Each row is a point. To make a cloud, some directions were put in groups of two or more. Within a group, all points are equally far from the middle, so they leave a hole (a ring in 2 directions, a hollow ball in 3). The other directions are filled evenly. Then the cloud was stretched, turned, moved and blurred a little. Count the holes, and give their numbers of directions, smallest first.

Cloud (13 x 2):
[[-95 -65]
 [-34 -36]
 [-50 -29]
 [-36  31]
 [ -8  15]
 [ -6  17]
 [ 30   9]
 [-30   7]
 [-38   2]
 [-86 -10]
 [ 31   6]
 [ 15 -26]
 [-62   6]]
Holes: 0

Cloud, 22 rows:
[[ 39  27 -41]
 [ 44 -21   6]
 [ -5 -25 -24]
 [  2 -95  21]
 [-29  -3 -20]
 [-35 -11   9]
 [-22 -65 -66]
 [ -9 -22 -38]
 [ -3 -35 -58]
 [  5  60  -1]
 [ 20 -14  -8]
 [-15   8 -45]
 [-20 -49 -39]
 [  7 -27  -6]
 [ -4 -55 -40]
 [  2 -21  27]
 [-41   7  -4]
 [ 13  44 -32]
 [-26  42 -22]
 [-64 -14   6]
 [-34  -6 -14]
 [ 20  15 -35]]
Holes: 0

Cloud (27 x 4):
[[  3  70 -48  22]
 [ 13  27  17  16]
 [ -1 -38 -54  73]
 [ 78   4  -9  20]
 [ 12 -41  -8 -33]
 [ 44 -45   0  26]
 [ 40 -27  46  30]
 [-24 -22  -2  -7]
 [ 21 -17 -70 -45]
 [ 56  12  19 -11]
 [ 66 -88 -15   4]
 [ 20   2 -52  26]
 [ -1 -62 -30 -35]
 [  7 -20 -54  48]
 [ 46  71  28  11]
 [-24 -35 -90  11]
 [-51   8  -2  36]
 [-45  -8 -56 -30]
 [ 30 -92  -5  -8]
 [-19 -88 -45 -37]
 [-27 -11   8  66]
 [-40 -44 -94  -4]
 [ -5 -21  31 -44]
 [-49  26 -37   6]
 [ -7 -56  30 -28]
 [-29  -8   4 -22]
 [-13  -2 -64   2]]
Holes: 0

Cloud, 50 rows:
[[ 13  -2  -8 -66 -35  46]
 [-30  10  -8   1  62 -33]
 [ -9  -6  83  -8 -39 -32]
 [ 29 -22 -20 -14 -41  75]
 [-29 -32  -3   9 -57 -68]
 [ 10 -27  12 -35  19 -75]
 [-13   0  16 -15 -91  24]
 [  1 -26  32 -43 -74  -1]
 [ 23  29  42 -10 -47 -34]
 [-25  45 -20  12 -43 -30]
 [-33  14 -65 -30 -13  77]
 [  7   4 -95 -43   6  19]
 [-14 -13 -55 -73  -7  20]
 [ 20 -34 -15 -41  27  68]
 [  2  22 -34  56  12  23]
 [ 36   6   9   0  54  -1]
 [-14 -30 -36  42  18 -21]
 [ -9  28  40  19 -67 -39]
 [ 17   2  62  10 -16 -56]
 [-41 -66  24  12 -15 -18]
 [-19 -48   3  36  -9 -55]
 [-24 -51 -16  33   5 -32]
 [  8  -5 -22 -46  47  79]
 [ -9   4  68  25 -32 -43]
 [-11 -16 -35 -49  57  73]
 [ 39  37 -20 -32  -4  82]
 [-51  12  20 -13 -62  -6]
 [-22 -21 -26 -46  15 -67]
 [-52 -52 -23 -21  46  13]
 [-25  49 -54 -10 -25  67]
 [ -8 -12 -41  48  22 -13]
 [ -2  -4  78 -29 -11 -31]
 [ 21 -59  19  18  -3 -33]
 [ 50  28 -45  -5  52  42]
 [ 27 -23  22  -6  36 -54]
 [-37   7  34 -64  20 -24]
 [ 53 -20 -29  32  -2  18]
 [-24  20  26 -64   7 -16]
 [-53 -39   5   3  14  23]
 [ 37 -22 -33 -27 -51  48]
 [ 20 -13  32  12 -50 -75]
 [  4  44 -92 -12  -1  10]
 [ -2  33 -29 -37  10 -42]
 [-58   1  46   3 -30 -32]
 [-39  43 -16 -42  -7   0]
 [ 18   9 -10  -2 -59  81]
 [  9  57 -70  33 -40  35]
 [ -7 -54  -4  19 -18  33]
 [-10 -70  37 -51  27 -34]
 [  1 -14  64  15  -6   8]]
Holes: 3 (2, 2, 2)

Cloud:
[[-13 -15 -38   5 -10 -53 -36  29]
 [-24 -16  43 -53 -19 -12  29   3]
 [ 45 -59 -44   5 -16  26  -5 -34]
 [-71 -43 -10  -5 -44  23 -36 -13]
 [ 40   1 -18  -5  24 -65  36 -31]
 [ -8  11  19 -11 -45  19  63  38]
 [ 12 -49  -3  39 -44  34 -23 -49]
 [  4   8  25 -68  13   3  14  57]
 [-21 -31  52  -2  41  29  -3  10]
 [ 36  23 -19 -45  90   0 -13 -33]
 [-49  -2  23  18 -24 -13  45   1]
 [ 26   8 -67 -41  23 -64  11  -6]
 [-52  -2   0  60 -73  44  13  -5]
 [  1 -29 -39 -40 -76  17  17  32]
 [ 11 -62 -59 -38 -14 -33   7  36]
 [-18 -69 -21 -24 -23  20  19  60]
 [-31 -28 -17  26  38 -30 -20 -30]
 [ 61 -17 -25   4 -35 -16  37 -37]
 [ 21  45 -13  64 -11 -45  15 -16]
 [ 36  31  -5  48 -84 -12 -11   5]
 [ -1  17  10  56 -75  17  23  55]
 [ 15  56 -43  11  -9 -63   4  41]
 [ 42 -17 -80 -11  15 -25  -5  45]
 [ -1  32 -13  30  13 -28 -59  42]
 [-70   4  20  12  22   4 -37 -52]
 [-36 -22 -54 -27  29  40 -55  31]
 [-44 -62 -33  13  -8  10  -7 -53]
 [ 28 -42  67  26  20   0  24 -48]
 [ 22  10  42  75 -12   0  -2 -70]
 [  4 -21 -13  51  23  26 -24   6]
 [  2  92 -21  27 -45  -1  -2  -1]
 [ 50  47  36 -22   1 -45   6 -32]
 [ 51  40   9  -5  95 -23 -28 -29]
 [ 65  31  12  34  23 -68   1 -30]
 [-94  -1   6 -23 -19  45   3  10]
 [ 33  59  67 -13   9 -12  31 -30]
 [ 29  54 -71 -37  16 -52  -3  21]
 [ 58 -27 -43  -6   5 -39 -18 -52]
 [-26  74  43  23 -35  -4  10  17]
 [ 26  68  13  17  -2 -47 -47   4]
 [-41  44  36  28 -38 -21  14  12]
 [ 42  -8   9  42 -63  36  45  -9]
 [ 44  18  -5  38  37 -50   5 -66]
 [-22  -6 -72 -32  30 -47 -10 -33]
 [-51 -47 -35   0 -69  55  -3 -17]
 [-44 -56  45 -17  29  38   8  -5]
 [-33 -69  13 -77  21  -1  13   5]
 [-59 -54 -15  -2 -66  41   0 -25]
 [  5 -14  44 -46   9 -41  16 -22]
 [ 58  82  10  -7  45 -46  10 -25]
 [-38  12 -40 -27  66  -2 -48 -57]
 [ -6 -11 -43 -39  12  29  -3  75]
 [ 18 -30  13  27 -17 -34  50  -1]
 [ 19 -12  24  68 -36  55 -14 -20]
 [ -5  21 -71 -44   5  11 -44 -35]
 [ 10 -14 -39  44 -35 -39 -31 -27]
 [ 20  68 -69  28 -28 -30 -56  41]
 [ 29  23  -2  21  -9  61 -28   9]
 [-60 -14 -50  -4 -67  11 -32  64]
 [-35 -11  -9  57 -16  21 -12  36]
 [ 67  33 -23 -30  -3 -40  11 -36]
 [ 28   2  91   6  23 -10  24 -42]
 [ 48 -20 -92 -23 -16  -7 -16  36]
 [ 26  63   4   5   4  45 -23   1]
 [  4  -9 -66  -7   1  -1 -48  77]
 [ -8  34 -11 -11 -71  23  37   9]
 [ 28 -45  56   5 -17  45  40 -43]
 [  2 -68  51 -11 -21  18  36  -4]
 [-41  -6  -1 -50 -38  26  23  68]
 [ 58  28   9 -26  43   9 -25 -64]
 [ 34  23  23  78  21  -4 -24 -19]
 [-43  32 -27  23 -31  40  -1 -41]
 [-39  53 -65  26 -70  21 -34  33]
 [ 25  64  49 -20  12 -32 -11  13]
 [  1   7  25  52  27 -36  18 -37]
 [-13 -14 -69 -74  28  26 -26 -13]]
Holes: 1 (8)

Cloud, 87 rows:
[[-68  13  49 -16 -19 -15  32  55 -25]
 [-17  17 -30   3  13  39 -26   9  37]
 [-12  13  51  43  23 -13 -19 -23 -22]
 [-42   3 -11 -14  32 -33  23  11 -36]
 [-24   4 -36 -38  -1  30  34 -16 -77]
 [ 19  30 -74 -22 -39  49  18   8 -14]
 [-28   0 -20 -21  15 -19  -2  95 -15]
 [  2   6 -45  11  17 -10  28 -39 -27]
 [-27 -24 -13  -2  20  -5  32 -10 -65]
 [-27  -3   4  16  33 -11 -35 -32 -35]
 [-75  -6  39  20  -7 -12  -2  16  39]
 [ 32   6  22 -14  46  12 -30 -32 -26]
 [ -6  41   3  37  37   4   6 -34 -19]
 [-12 -24 -28  19   2  -4 -16  22   7]
 [-16 -10   2 -57 -16  25  25  -9 -80]
 [-20   9   6  28  30 -31 -37  17  65]
 [ 16 -25  26  -4  -7  17 -37 -25 -14]
 [-15  11 -21 -10  59   6   9  15  52]
 [-18  -5  -4 -39  -9  -9 -52  21  23]
 [-54  -4 -53 -41 -13  27 -10   4  -3]
 [ 25  21 -47  -5 -24  -4  24  46 -25]
 [ -4  38   7  -1  36 -11  -8  29  59]
 [-62  28 -30 -12  -8   3  19  24 -20]
 [-36   5 -23 -61 -25  25   0  41 -14]
 [ 27  13  -3 -16  81   7 -31 -49 -18]
 [-38  31 -20  16 -25   4 -23  29  33]
 [-65   0 -44  -8  29 -15  29 -10 -22]
 [ 43  28   1  -1   6  23 -30 -13  -9]
 [-14 -15 -59  21  13  14  11  -9  17]
 [ -4 -19 -11 -57 -47  34   5  56 -24]
 [ 11 -42  26 -23  22  27 -18 -23  26]
 [ 15  12 -55  18  14 -34  -2 -47 -15]
 [-29  18  52  -5  -9  20 -35  43  30]
 [-47  15  21 -18  55   3  -1  73 -19]
 [-16  25  -1   4  58 -34 -52 -38  43]
 [  9  24 -28   4  49  25  38  -3 -48]
 [  1  -6 -21   3  14  16  25   0 -48]
 [  5  19 -38 -51  25  11 -18  28  27]
 [-39  29 -21   1  46  -3  -8   3 -32]
 [-52 -19 -25 -70 -36  22   3  18 -21]
 [-50   8 -64 -35  12 -18  38  16 -16]
 [-36 -19  -2   7  51 -15  26 -29 -39]
 [-88 -20 -13  -6 -30  -1   5 -20 -32]
 [-21  13  10 -35  33  -4 -24   5  31]
 [-71 -23  12 -36 -47   3 -21  -1 -21]
 [-18 -11  17  -9  74  -5  25 -47 -18]
 [-40 -12  10 -20 -43 -15 -27 -73   2]
 [ 29   7 -44 -19  32  25 -10 -74 -11]
 [-36  -5  58   3  63 -38   8  22 -38]
 [ 18  22  40  -4  18  -9 -10  38  51]
 [ 31  38  15 -19  20  32 -28  49  20]
 [  5  10  11 -46  29 -15  33  -4 -46]
 [ 30   5 -12  -5 -27  28 -23 -65  23]
 [-56  -2 -45  -5  -3 -41   6  -1 -31]
 [-20   9   9 -31   0   8  36  24 -87]
 [-17  23 -55 -29  36 -14  -3 -42   3]
 [ -5 -26  10  21 -18 -13   4  -2   1]
 [-57 -13  27 -19  24  17 -38 -31  27]
 [ -6 -10  19   1  17   9 -32 -23  74]
 [  4 -39  30  -8 -16  10   7 -37  23]
 [  2  24 -31 -64  28  25   5  39  16]
 [-34  -2  -1 -46   8 -13  30  55   3]
 [ 14   6   8 -17 -40 -20  11  50  15]
 [ 19  12 -23  -8  31  18   4 -11  53]
 [-23 -10  48 -41  36   6  11  41  31]
 [-69 -37 -24 -16 -27  -3 -22  36  -5]
 [-21 -17  -3 -12  14   0  23  36  25]
 [ 44  16   4 -34  19   9  18 -24 -25]
 [-70  -5 -26 -12 -31 -21  19 -10  14]
 [ 25  26 -50 -40  74   3  10 -40 -28]
 [ 31 -13 -12 -47 -17  32  12 -10  -6]
 [ 42  45 -58 -27 -32  19 -30   1  41]
 [-34  29 -33 -13  16 -15  29  18 -56]
 [-30  19  78 -11 -14  16 -38  50  27]
 [ -6  17  -2  53  22  23  -3 -27  40]
 [-43  33  21  16  29  -1 -43 -17   4]
 [-47   4 -47   7  58 -19  -9  23  28]
 [  0  16 -25  24  19  27 -19 -65 -13]
 [  1   4  -6 -49  -9  -8  17  58  14]
 [-26  36 -21  10   9   1 -65  11  41]
 [-43 -13  45 -20   5 -32 -24 -24  12]
 [-11  29   9  23  46  -9  14 -14 -34]
 [-27  20 -54 -46   9  20  33   8 -79]
 [ -5  33  11 -19   3  -6 -37   6  58]
 [ 16  29 -11  19  18   5  36 -18 -14]
 [-39  19 -10  -2 -12 -18   7  26  37]
 [-52   1  14  -7  -4  11 -39 -70  18]]
Holes: 2 (2, 2)

Cloud (94 x 9):
[[ 28  13  23 -12  28  17  82 -21  40]
 [ 56 -10  14  47  17   6 -50   9   1]
 [ 18  -6 -14   0 -10  53  45  11  24]
 [ 25 -15 -23  10  30  39  39  30   5]
 [ 23  12 -17 -29  11 -16  -1 -21 -17]
 [  8   6  -8   5 -23  48   0 -44  61]
 [-11 -32  -5  59   7  25 -44  15 -93]
 [  7 -10  14  -8  -7 -49  -3 -17 -66]
 [-12 -42  37  -3  24  42  -3  -1 -18]
 [-18 -31  18 -15 -32  32  34 -52 -20]
 [ 27 -45  -4 -24  -7  65  21  31 -26]
 [-16 -48 -43 -31   8  60  21 -21  21]
 [ 27  -7  25  19 -37 -25 -48 -19 -16]
 [-30 -13  14   7   1   2  43   6 -80]
 [-43 -29 -40 -14   8  -5   4 -18  47]
 [ 47  30 -26   0  18  41  23 -39 -19]
 [  2 -41  -9  47  -1  14  16 -74  21]
 [ 47 -31  33 -48  63   4  13  18 -38]
 [ -1 -11  -6   8 -17  31  57 -11 -59]
 [ 56   0 -20 -10  -4  53 -40  20 -37]
 [ -7 -87 -19  20 -28 -21  18 -14 -70]
 [ 17 -13  42  11   6   8   2 -23  37]
 [  4 -46  13  12  49 -29  19  30 -52]
 [-13 -36  39  24  25   8  -3   2 -94]
 [ 37 -32 -26 -14  16  42 -22 -66 -24]
 [ 10 -10 -70 -36   2 -46  50  -7  -8]
 [ 12 -19 -60  11 -41  15   3 -17 -23]
 [ 12  21  64   4  -3  -2   2  31 -17]
 [  2  -1 -20  56   1   9  -8 -32   4]
 [  3 -28  40  42  12 -23 -29  -2  -9]
 [  6 -31  19  -9 -16  47   4   9 -47]
 [ -1   2  -8 -40 -19  14   4 -17  28]
 [  1 -29  36   2  -2 -43 -14  -8 -10]
 [ 34 -35  12 -36  -9  10 -26   1   8]
 [ 18 -40 -34   5  -6   7  61 -14 -42]
 [-18  26 -17  28 -32  35 -26 -59  17]
 [ 40  44 -12  56 -53  30 -18 -50  42]
 [-19 -58  50  40 -28   8  -6 -33  31]
 [ 20  -7  11 -17 -49  52 -16 -41  11]
 [ -9  31  22  52 -55  26 -35 -11  13]
 [  6 -37  46  23 -39 -45  -8 -21  30]
 [ -6 -42   7  33  26  29 -59 -32  -8]
 [ 23 -29  48  18  47  -2  -3  11 -46]
 [ 35 -14 -35 -33 -18 -50  16 -29 -20]
 [ 30 -10  10   0   0  -7 -17 -48 -46]
 [ 14  30  20 -34  26  42  33 -25 -21]
 [ 41 -40 -22  53 -17 -20 -11  -3 -47]
 [-13 -40  23  -6  -8 -49 -31 -31 -36]
 [-47 -19 -48   0  50  10  30 -15 -77]
 [-18 -21  65   9  -4  11 -35 -19  20]
 [-40 -21 -18   8  -6  25  34  36 -49]
 [ -7 -21  41  -1   7 -38   7  -7  24]
 [ -6 -14   8 -35  44  19 -12  54  16]
 [ 17 -38 -25  41  42  19  71  14 -16]
 [-19 -46  10  30  -7   8 -48 -18 -37]
 [ 27  46  -7  -8 -46 -16   0 -29 -28]
 [-40 -14  13   3  27  51  34 -33   6]
 [  0 -45 -34  25 -27  -9   2   2  20]
 [ 12 -11   7 -28  44 -22  43 -41   3]
 [ 15 -45 -33  17 -48  24  -3   1  37]
 [ 14 -52 -34  -7 -28   6   5   8  -6]
 [-43 -24  -8  -5  23 -16  18 -50  42]
 [  4   1  16  27  22  29  37 -15 -71]
 [ -9  -6 -20  29   6 -53 -22 -25  36]
 [-10  11  51  -4 -17   2   6  13 -16]
 [-32 -28  14 -17 -23 -24   1 -51 -17]
 [-23   4   8 -17 -13   9   0 -27  95]
 [-25  -9 -10 -16  49  74  10 -60 -39]
 [ 14 -25  37  16  10  51  15 -42 -17]
 [ 32 -15  46   6 -54  46 -30 -35 -37]
 [  4  29 -67  16 -34  26  20 -17 -38]
 [ 22 -15  46 -57 -18   2  21 -49  -9]
 [ 47 -26 -14  28 -19  -5  30 -60 -42]
 [ 49 -38  24 -25  -9  34  26  -6 -47]
 [ 38 -18  -8 -36 -39  21 -12 -15 -15]
 [ 28 -10 -28  75  26   6  26  -9 -25]
 [ 36 -25 -11  21   2 -16  -8  52 -43]
 [ 28 -40  53  14  -5  13  26  17 -53]
 [  4  11  38  38 -54   3 -68  -9   6]
 [-20 -31 -27 -11  19  84  16 -43 -32]
 [-12 -28   9 -31 -28  40  38 -73  -3]
 [ 22  23 -21 -15  -9   7  -6  25 -62]
 [ 16  30 -41 -11 -12  -9  20  13 -66]
 [-28 -28 -54  -4 -25  21   6  -5 -49]
 [ -8  -9  59  16 -13   7 -24 -58 -34]
 [ 17   5 -45 -26 -45   1  21   8 -36]
 [-26  -5 -29  28  26   9  34  30  -7]
 [ 38 -10  -6  16  -5 -36 -22 -27  11]
 [-24  59  17 -22  12  25  27 -15  27]
 [  4  21 -43 -13 -41  19  56  -5 -29]
 [ 15  71 -25  25  18  11  12  -7  25]
 [-19 -27 -20  37 -11  -3 -67 -23 -52]
 [-20  18  18  12 -28  11  10  11 -35]
 [  6  17 -25 -11   3  13  52  -5   5]]
Holes: 0
